Every row gives one point. A path goes straight from each point to the next, and from the last back to the first. The post is the endless flat space through its rows: a point in 2 columns, a line in 3, a plane in 4, and so on, so that a path can go around it. Count how often the path circles the post. Going back the other way cancels.

Post (1 x 2):
[[-26  -9]]
Path (17 x 2):
[[-51 -27]
 [  3 -64]
 [ 38 -26]
 [-10  51]
 [-71  24]
 [-63 -24]
 [-29 -28]
 [-49 -10]
 [-40  22]
 [ 32  15]
 [  5 -24]
 [-29 -74]
 [-94   6]
 [-40  29]
 [ -3   6]
 [-19   8]
 [-82  18]]
Times around: 0

Post (7 x 8):
[[  6 -14   6   4 -16 -46  -7  17]
 [-52  22  30 -36  14   1   4  21]
 [ 30   7  13  60 -12 121  25 -27]
 [ 19  15   5 -46  -5 -52   3 -41]
 [-32  31   9   0 -46  10   0   1]
 [ 26 -38 -32 -68 -19 -53 -16 -14]
 [ -1  39   6 -13  -1  17  13  33]]
Path (26 x 8):
[[-17  15  16  20  11  -2 -33 -13]
 [ 71  26   0  13 -72  13 -23 -18]
 [-15 -42  -4 -67 -46 -19 -18 -35]
 [-24  46  16 -46 -32 -30  25   8]
 [ 58 -31 -15 -46 -87 -30 -14 -64]
 [-15   4  45 -56  -5  25  -1 -58]
 [-27  29  50  -2 -97 -66  11  16]
 [ -8  60  -5 -36 -21   6  42 -19]
 [-15  -9 -15  31  -7 -67  -5  55]
 [-67  36  39  42 -17 -53 -33 -18]
 [ 10  38  14  -5 -25  51 -19  34]
 [ 23 -38  19 -81  32  15  -5 -29]
 [ 64  -7  -8 -30 -42 -48  20 -70]
 [-31  -9  27 -16 -77  22 -14  17]
 [ -3  31  48   9 -20  61   6  -3]
 [-10 -63  24 -80 -38  41   6 -33]
 [ 21   8 -30  22 -80 -72   0  67]
 [-15 -11   8  24  35 -23  19 -13]
 [ -5  -9 -22  31 -21 -17 -33  57]
 [ 21  45  13   3  -5  75 -23 -42]
 [-44 -55 -32 -23   6  27 -58  51]
 [ 47   5   2   2 -24 -17 -35 -41]
 [ 10  29  48 -37  -9  79   4   3]
 [-39 -32  29 -13 -34  40  20  17]
 [-25  22  -3 -10 -16 -17  47  23]
 [-68  68  -8   0 -30 -15   5  41]]
Times around: 3

Post (13 x 14):
[[  29  -41   27  -36   -1  -14   26    7  -64   -2   43  -74  -50   14]
 [  -2  -68   28   27   50    8  109   11   58    1   98  -23   84  -88]
 [  32   -8  -49   45  -69   38    6  -99   43  -14  -17   47   -9  -19]
 [  -1  -31    7   31  -15   11   20  -14  -82   34   17   36 -103   -1]
 [   9   46   51   10    5   46  -22  -45   21    7   17  -28  -66   46]
 [   0  -53  -16   40  -47   12  -57    6   60  -24  -28   41  -14    7]
 [ -17  -27   13   18  -40  -14    2  -56   -3  -29   22   57  -21   -8]
 [ -39  -45    8  -72  -75   40  -57  -23  -80   11   53   -9  -54   -7]
 [  36    5   -2   78    9   -1  -36  -49   46  -14   59   28  -54  -17]
 [   0  -30   44    9   33   21  -25  -24   11   16   -5  -67   52   28]
 [   5    5  -11   -7   45   -6   40   24  -41   23  -62   48  -11  -46]
 [ -32    8   50    8   64   61   13   75  -66  -46   61  -95   12  -10]
 [  55  -12   58   27   72   10   41   36  -22    7   34   12   11    0]]
Path (21 x 14):
[[  -6  -13   -7   13   24   80  107  -53  -62  -43   42    0   59    4]
 [ -29  -55  -43  -37  -24   35  -37  -41  -87    6   24   10  -52   -9]
 [ -48  -16   -9   33    5   10  -83    1   49  -10   58   37   19   -8]
 [   3   65   39  -21   43   38   97  -11 -102   56   49   24  -29  -46]
 [  40   36   62   19   53  -22   75   17   30   13   15   14  -94  -38]
 [  13  -13    7   13  -71   33  -49  -71   42   39   27 -105  -46   -3]
 [ -14   31   57  -25   44   42   28   16  -79   15   -6  -18  -74  -18]
 [ -52  -24   41    3   16  -18  -66    2   13  -53  -29   16    7   31]
 [  -5  -16  -23   22   14   16   -7  -33  -27    6  -11  -36    7   -6]
 [  76   54   16   37   -2   21  101    3   55    5    2   29    2    3]
 [  43   47   79   58   49   23  114   -3   -3  -53   80   15   12  -59]
 [  24  -53  -10   25   -9   55   20  -88   29   -4  -15  -62   24  -60]
 [  -9  -37  -25  -55   -6   28   -1  -10   26  -39   -8   26  -28   -8]
 [ -35   12   -6   18    6  -56    9   16  -53  -15   34   70  -44    4]
 [  56   40   22   11   -9  -14   80  -22  -49   22   25  -41  -43   -3]
 [ -50    8   -2   40  -55   -2   12    1  -21   10    5   -5  -73  -11]
 [  16   -4   45    5   27    3  -50   24  -51    5    6   -8  -25  -42]
 [  -8   10   36   55   26   42   37  -36  -15  -22   -2  -14  -16  -24]
 [ -19    7   44   16   51   39  -27   62 -107   33   39  -10  -51  -14]
 [ -37  -27    7   26   -3   46  -71   21   -4  -34   -9   10   -3  -36]
 [  44  -26  -15  -22   -2   35   -3  -10    4   40   -4   68  -32  -45]]
Times around: 3

Post (17 x 18):
[[ 16  10  53   5 -43 -63  30  -7 -48 -24   2 -12  -9 -14   5  10  12  -2]
 [ 34 -10 -63 -15  16 -39   6  22  -6  11  27 -12 -21  50  38 -10   2   8]
 [ -3  48  14 -12 -21  16 -30 -53 -41 -21  17  12  16 -36  -2  19  21  52]
 [ 67 -35   8 -51  29 -26 -24   1 -12 -30  61  54  23   1  -2   5  -3  20]
 [ 31  49  52 -35 -24 -34 -35 -38 -31  30  24   8   6  -1 -40  63  15 -23]
 [ 36   3  70  -1 -15 -53 -75 -29 -80  -2  22  -6  14  34   4  10  -6  32]
 [ 21 -40   9 -41  67 -30  17  44  -5   1 -27  37  15  54 -29   5  -5  29]
 [ 23 -49  15 -18  30  21  20 -40   8 -27   1  10  -4  54  41 -22  -2 -24]
 [ 38 -63 -90  26   2  50  12  -1  41  42 -49 -26 -22 -35  29 -32 -71 -35]
 [ 54  44  32  -6 -30   6 -24 -11 -78  35  15  57  12   4  19 -10  54 -15]
 [  3 -47 -26  56   0  16  46 -25  90  76 -61 -35  38 -11  25 -47 -18  -4]
 [  1   6   1  -7   1 -39 -28 -48 -58  28   7 -13  24 -23 -18 -37  47 -20]
 [ 69  34  35  40 -61   5 -60 -39 -59 -30   0 -15  -4  18 -55  17  80  17]
 [ 27   0  71   7  32 -31 -19 -23 -24  -2  10 -37 -58 -30 -25  26  64  17]
 [ 30  -7  -1  -8  43  29  -2  40  -8 -14  48 -31  43  26  12  -3  -6 -17]
 [ -9   1 -51  69  34  13  36  11  62  59  19  30 -29   9  27 -89 -62 -22]
 [-36 -93 -63  49 -17  37  64  23  58  52   3  -1   0  -4  24 -32 -45 -24]]
Path (31 x 18):
[[  23   30  -33  -32    1  -56   -1  -16  -26   62   78   33   77   -2
    -7  -62    4  -27]
 [  43  -23  -12   -7  -27    7  -13  -53  -79  -68   49   33   34  -20
   -14  -22   94   34]
 [ -16   13  -26   21   14  -11  -31  -22  -11    0   -5  -46  -38   17
   -15   71   41   28]
 [ -18  -27   35   46  -79   20    4  -72   33   38   25  -36   56  -24
    30   10   23  -28]
 [  38   50  -40   26  -29  -18    0  -30   26   48   75   48    5   29
    83  -89    2  -16]
 [  31   18  -38  -76   55    5  -19  -38  -25  -35  -16   35   -5   -5
     6   -6   -8   67]
 [ -18   48  120   -6  -22   -8   -7  -42  -54    0  -11  -44  -58    5
   -13   59   21   -9]
 [  12  -31   41  -46   24    8   23  -25  -15   36    6  -10   22  -10
    -1    1   71  -11]
 [  36  -52    1   27   -1  -29    7  -26  -50  -38  -34  -38  -57   30
   -43  -24  -16  -22]
 [ 101   46   -1   60   60 -106  -72   10  -79   88  -42   17  -30  107
   -54  -63   74    3]
 [  -2   -4 -108   -5   91  -73  -33  -29   36   64   16  -26  -14  -66
    56  -46  -27   11]
 [  20   12   23   19   15  -36   -4   27   27   53  -20  -36  -43   -9
    25  -27   23  -44]
 [  10   50  -28  -12  -41  -45  -20  -24   11   -3   -2 -106  -74  -68
   -35   60   -3    9]
 [  -8  -51  -46  -25  -36  -52   66  -23  -22  -17   -1 -101   -7  -41
    43  -20  -37    7]
 [  31   -2   16   95  -15  -15   59  -18  -10   29  -54  -63  -17   19
   -14  -46    3  -24]
 [ -16  -58   -6   12  -25  -13   54  -28  -39    2   15  -14   -5    0
    47    2   -3  -94]
 [   0  -12   38   31   21   45  -21  -26   58   11   48  -26  -35  -44
     3   46  -14    8]
 [  42   23  -13   -4  -64  -19 -101  -45  -53    2  -19   36   16   67
     7  -13   17   66]
 [   5  -56   -8   18  -28   20  -45   35  -10   39   20    8   33   54
   -54   13  -50   21]
 [  45   47   67  -25  -34  -50   16  -36  -83    6   75   96  -15   39
   -27   15   22  -17]
 [  45  -32 -121    8   -1   60   18  -47  -23   30  -43   45  -25    1
     5  -29   43   -4]
 [  11   11  -24  -32   -5  -14   62   50  -29    9  -18   74  -14  -39
    22   18   11    0]
 [  93    2   49   16   -5   12  -11   13    7  -25   16   -3  -33   54
    50   12   22  -45]
 [  15  -50    0  -48   16   20   32   77   19   19   78   41   44   83
    95  -23    2  -18]
 [ -19  -25   17  -41   25   36   -2  -31  -31   25   -6   63   12  -42
   -32  -32  -33   54]
 [  28   -3   78  -28   -6  -41   18   15    1   49   38    0   27   78
   -13   72   -1  -30]
 [ -38  -68   44   -9   58  -25   14  -76   25  -14   55  -50   48   17
    24   21   47  -18]
 [  19   24   -1  -23    8  -63  -33  -66  -46  -26   44  -24  -42  -12
    32   49  -15   20]
 [  23  -34  -46  -21   52   29   -8   -2   55   16  -36    3   28  -64
     1   44   16   30]
 [  42   26   -5  -51  -41   12  -41  -31    1    1   26  -20   51    6
    24   30  -16  -53]
 [  59  -47   16  -57   28   37  -49  -34  -45  -15   46    7  -30  -22
   -24   -3   92   21]]
Times around: 5

Post (17 x 18):
[[  42   -5  -39  -15   36   15   50  -74  -34   30  -34  -15  -27   31
   -29  -11   20  -16]
 [ -10   17   36   15  -11   18    7   -8   -7   -3   53   40  -30   38
    32  -11  -51   -6]
 [  38   -5   -8   43   16   38   17  -42   27    5  -62  -14  -17  -12
   -26   -8   11   12]
 [  49  -18  -33   14   31   20   26   -8  -11   45    5  -34   -9  -10
   -80    6  -16  -45]
 [   6   48    2    8    0  -17  -47  -15  -33  -10   18   18  -30  -22
     3    6    6  -21]
 [ 101  -11  -26    6  -21   23   41  -29  -11   40  -35    2   45  -20
   -68   11    0   13]
 [ -16  -36   35   19   -4  -25  -26  -10   10   -6   40   40  -47   31
     9   12    4   -3]
 [ -55   -2   14    1  -64    6  -22  -22  -39   35   27   -2  -49  -53
    32  -42  -32  -17]
 [  56   11  -52   -5  -16   27   31  -23   67   23   -4  -26  -24   18
   -56    3   16  -13]
 [ -14   -9  -10    6    8  -37  -24  -18   13    4   32   53  -27  -37
    51   11  -65    7]
 [ -22  -16    7  -43    7   19  -48    5   -6   -7  -21   -2  -45   29
     3   21  -20  -15]
 [ -13   -6   38   -8  -11  -25    0   11  -25  -25   46   -1  -88  -17
    32    3  -35   45]
 [  48  -50    3   18   42   56  -27  -46   24  -48   56  -12  -32    3
    10   11   -1  -21]
 [ -51  -28   32  -13  -11  -32   13    7   -2  -31   46    5  -17  -18
    46   17  -20  -35]
 [ -28  -33  -12   59   11   37  -20  -37   27   -3   70  -41  -15   26
    -4   96    5    9]
 [   7   14  -44   10   18   44   45   -7   -3   30   14    1    2    4
  -102    0    8   25]
 [ -11  -14   -6    3    5  -30  -43   -8   -1    6   16  -19   -3   16
    58  -26  -39   21]]
Path (23 x 18):
[[  12   45  -38   27  -33   66   34  -88   29   57   62   56  -39   15
   -31  -60  -34  -42]
 [  24   -3   38   64  -10   52    5  -31   20  -37   18    4   -1   21
    12  -33   -4  -13]
 [  87   15   42  -12  -24   27  114  -19 -116  -13   22   89    9  -60
   -59    8   12  -24]
 [  17  -16  -13  -80   22   -6   45   48   13   36  -22    7   10   50
   -30   25  -61  -24]
 [  17    1  -21  -29  -17  -56  -32   -3    3   13  -34  -26    6  -59
   -30   76    6  -32]
 [  80   -8   33   40    5   -7  -23  -50    3   -9   -7   15  -60    1
    31   -1  -36  -64]
 [  28  -36  -23   18  -13    6  -23    1   -9   -1   -9   38  -20   -1
     5   22  -61   23]
 [  20  -42   39  -29  -36  -54   30  -19  -80   47   26   67   11   -1
    50  -79  -33 -101]
 [  29  -15  -20   39   20   47   37   30  -19   48   47  -15   45  -35
   -79   17   -2    1]
 [ -58   32  -35    0    6  -51  -77  -52   16   47  -33  -51   27    5
    40   44   -1  -28]
 [  -2    9  -41    3   28   43  -39  -17   28   -8   68  -33   29   43
   -98   59    7  -87]
 [  41    3  -48   76  -16   57  -44 -102   35    5  -17   14   11   41
    22   32   -5    4]
 [   4   -4   -1  100  -27   83  -31  -65  -13   -3   -8  -26   30   10
     6   60   -2   59]
 [  66  -38  -17  -54   40  -17   28  -17  -15   18   13   15  -37   -3
    32  -33  -47  -63]
 [  49   36   52   -1   -2    9    9   -5  -38   40   37   41  -16   -8
   -21  -26   16  -78]
 [  49   -4   19  -24   20  -56   22  -41  -36   13  -69   32  -74  -49
    16  -12   11  -23]
 [   1  -48   41   28  -42   27   46  -31  -55   27   43  -12   15  -25
   -54    8   -7   21]
 [  -1  -65    3   -7   46   66  -40   19  -12  -51   48  -21   30   40
   -72   17   -8  -36]
 [   3  -32  -16   19  -20  -25   30   -4   11  -14   45   39  -38  -37
   -12   30  -39   30]
 [  25  -53   23   32  -23  -23   20  -21  -42  -20   70   44   -1    4
    39  -19  -94   26]
 [ -35  -38   -4   21   34  -10  -19  -33   29  -27   22  -15   -6   59
    71   28   28   -4]
 [ -30   -8   35  -36  -51   36   17   13   -9    9   41   -9  -47  -16
    -5   14  -12    1]
 [ -66   33   45  -14  -29   51   80  -12   19    3   51 -121  -61   13
     5  -39   36  -40]]
Times around: 4

Post (17 x 18):
[[ 43 -20 -24  15  41  -1  10  18 -20  20   6  -8 -15  13  20 -29 -12 -22]
 [ 30  10  28 -17   2 -17 -22 -27   3 -33  32 -16  -3  13  13 -45 -23 -42]
 [-11   6 -15 -16  37  14 -20  35   1  30  33  -6   0  18 -30 -31 -19 -41]
 [-12  -7 -39  18  44 -10  -3   2  -9  23   3  -5  38 -17   1 -31 -16 -30]
 [ 35  30 -42 -39  12 -16 -21 -24  -8 -32  13   8  21   0 -10 -18  23 -26]
 [ 32   5  10 -18  20  33 -25 -33   6 -33  11  12  54  35  -9  14  14 -28]
 [-24 -31  11 -10 -24  -3  12   4 -23  22 -17  11 -11  12  13  42  26  59]
 [ 23 -24 -55   8  26   5 -25 -22  -2  23  30 -12  -6 -12  -4 -62 -28 -13]
 [-10 -15   6  44 -10 -44 -22   7 -21   5  24  -4  -8  42   4  35  10  19]
 [ -3 -16  -2  23 -35  -8 -29  43  -4   6 -36 -31  15  -8  12  59  27  27]
 [-19 -32 -41  22  12  14  -3  22  14  16  24   7 -17   0  -9 -19  24 -14]
 [-37 -21  -1  15 -13  -1 -32   4 -42  21   9 -16  -3  -6  11  61  15  -8]
 [ -2 -61 -43   8  -7   8  -9  19 -18   8  20  20   9  26 -16 -31 -24 -37]
 [-12  -7  17  30  12 -15 -37   0 -28  20 -26  42 -14 -22  -2  28  21  27]
 [ -4 -41  -3  10  30  22 -21  42 -29  11  42 -28  26  18 -13 -64  15 -13]
 [  7  -9 -21  22   9  11  -2  55  -9  19  59  -1  22 -17   5 -13 -13   1]
 [ 29   4 -46  26 -16  26  22  26 -32  31   3 -16   0 -15 -39 -29  -8 -33]]
Path (30 x 18):
[[  24  -31  -16   29    2  -33  -17   -4  -30   -3   -3   25  -44   37
   -16  -64   12   49]
 [ -14  -47   -8   26  -13  -16  -24    5    3  -28   52   -7  -33   37
   -15    3   21    3]
 [   2   22   29    3    0   -3  -22   19    6  -27   16    6   50  -32
   -14    6   13  -44]
 [  -5  -43  -26   17  -30  -38  -38    1  -14    2   26  -32  -19    8
    20   -7   71   10]
 [ -16  -37    6   25  -20   13   -3   17  -11   36    6  -42   31   -2
    21   -6   16   16]
 [  -3  -31  -43  -16   18   24    8  -12   24   30   43   11   44  -35
   -29  -40   -1  -10]
 [  68   29   -9  -10    8   23   -9   -2  -16   -7   76  -35   12   -6
   -18  -33  -26  -20]
 [  26   10   15   12   -9  -39  -29   -3  -43    2   11  -13  -60  -27
    15  -34    7   70]
 [ -60  -47   30    6   56  -27   -7  -14   -5   17   60   52  -37   93
    55   -6  -43   16]
 [   8  -10  -12    9    0   15   29   10   -8   -3   -2  -20  -23   22
     6   18  -16   18]
 [  -9   -3  -31   56   20  -41    8   11  -65   35  -22  -62   -2  -38
    -4   40    1  -22]
 [  23  -51   37   -8   -3  -44   -4   21  -19  -25   -6  -30   11   99
    -3  -27   -1  -26]
 [  63   18  -10   38   -2    8    8   -5  -43   18  -28  -32   11   -5
    -3   46   30  -38]
 [  81  -24  -12   40   44   30    0  -13  -36   21  -20  -14   -9  -23
     0   -6    9  -41]
 [  22   -9  -42   29   32    9    0   21   20  -20  -14    1   32  -17
     6   16   -1  -11]
 [   1   13  -10   45   37   25  -32   20  -49   19   15   -4   42   13
   -47  -27   16   -7]
 [ -20  -14   53   14   -8   14  -38   57  -54    3   -1  -82   38   29
    29   32   40  -14]
 [  37  -38  -74  -24   -4   25   28    2   -3  -23   -5   39    1   44
    21  -40   29   30]
 [   6  -33   30  -16  -28    5   -3    4  -19  -19   -3    2  -76   82
   -23  -36   -5    0]
 [   2  -68  -28  -21   27   30  -10   26   12  -19    8   -1   25   29
   -11  -29   53   70]
 [ -62 -111  -47  -32    4  -17  -39   30   -7   -1   54  -36   53   24
    35   12   17   16]
 [   6   21    7   19   32  -15   47   -3  -35   45   40  -58   29  -23
    34   -4   -8    9]
 [  54    4    1  121  -32  -14  -25   47   22  -13  -11  -82   66   18
    20   16   16  -35]
 [  39   59    8    6    4  -11  -25  -14   -7    3  -79    9  -20  -51
     7    5    5   -2]
 [ -15   12  -19   44  -16    1   22   -2  -31   72   43  -19  -40   23
    -7  -34  -62  -33]
 [ -56  -53  -32   12  -33    9  -59   40   42   28   86   -7    1   32
   -48  -53    3   26]
 [  10   82  -26   -2   94  -71  -17   -4  -35   63   20   32   12  -59
    17   27  -18  -14]
 [  53  -46   -3   -2  -37    3  -25   37   14   12   18   -8   26   23
    -2   14   -8   23]
 [ -22   67    6    6   93   28   11   12  -85   79   21   10   58  -59
   -67   13  -12  -18]
 [ -10   -1  -62  -33   42  -11  -19   38    9  -24   52  -26  -13   39
    21   38  -10  -35]]
Times around: 0
